Each row is a point. Each copy is the shape, with its points in the same order, stretched, turned, moved and blurred by noise. Is it also mirrored, or only turned?

Shape:
[[ 0.20  0.05]
 [ 0.16 -0.06]
 [ 0.15 -0.09]
 [-0.13  0.10]
 [-0.68 -0.39]
 [ 0.10 -0.37]]
Copy 1 (6 x 2):
[[-0.18 -0.14]
 [-0.06 -0.11]
 [-0.01 -0.10]
 [-0.10  0.23]
 [ 0.53  0.62]
 [ 0.21 -0.16]]
Copy 1 is: mirrored
Copy 2:
[[ 0.27  0.01]
 [ 0.14 -0.08]
 [ 0.21 -0.11]
 [-0.06  0.24]
 [-0.78 -0.06]
 [-0.03 -0.38]]
Copy 2 is: only turned
Copy 3, 6 rows:
[[-0.03 -0.14]
 [ 0.07 -0.06]
 [ 0.10 -0.05]
 [-0.19  0.14]
 [ 0.07  0.78]
 [ 0.31  0.07]]
Copy 3 is: mirrored

Shape, 6 rows:
[[-0.15 -0.33  0.21]
 [ 0.13 -0.15  0.35]
 [-0.18  0.43 -0.30]
 [ 0.33  0.09 -0.33]
 [ 0.20  0.13  0.05]
 [-0.27 -0.07  0.38]]
Copy 1, 6 rows:
[[-0.29  0.06  0.30]
 [ 0.07  0.25  0.40]
 [ 0.33  0.06 -0.53]
 [ 0.58 -0.13 -0.18]
 [ 0.36  0.24  0.08]
 [-0.24  0.38  0.14]]
Copy 1 is: only turned
Copy 2 (6 x 3):
[[-0.19 -0.20 -0.04]
 [-0.03  0.02 -0.35]
 [ 0.13  0.57  0.25]
 [ 0.48  0.25  0.13]
 [ 0.20  0.25 -0.14]
 [-0.39  0.09 -0.17]]
Copy 2 is: mirrored

Shape, 7 rows:
[[ 0.22  0.23  0.16  0.03]
 [-0.26  0.30 -0.06  0.48]
 [ 0.16  0.03 -0.31  0.09]
 [-0.08 -0.08  0.23 -0.37]
 [-0.33 -0.39 -0.12 -0.16]
 [-0.20 -0.23 -0.37 -0.59]
 [ 0.08  0.08  0.41 -0.04]]
Copy 1, 7 rows:
[[ 0.29  0.26 -0.37 -0.09]
 [-0.02  0.31  0.17  0.23]
 [ 0.30 -0.13 -0.16  0.22]
 [ 0.14  0.03 -0.23 -0.50]
 [-0.07 -0.27  0.11 -0.30]
 [ 0.40 -0.46  0.14 -0.41]
 [ 0.02  0.33 -0.38 -0.29]]
Copy 1 is: mirrored
Copy 2 (7 x 4):
[[ 0.14  0.30  0.28  0.15]
 [-0.07  0.34 -0.41  0.27]
 [ 0.24  0.09 -0.06 -0.13]
 [-0.19 -0.21  0.47  0.05]
 [-0.17 -0.52 -0.01  0.00]
 [-0.25 -0.51  0.27 -0.48]
 [ 0.00  0.11  0.38  0.36]]
Copy 2 is: only turned
Copy 3:
[[ 0.27 -0.06  0.07  0.11]
 [-0.26  0.29 -0.22  0.26]
 [ 0.12 -0.18 -0.40 -0.09]
 [ 0.02 -0.20  0.45 -0.31]
 [-0.44 -0.32  0.08 -0.34]
 [-0.05 -0.23 -0.08 -0.78]
 [ 0.12 -0.11  0.37  0.08]]
Copy 3 is: only turned
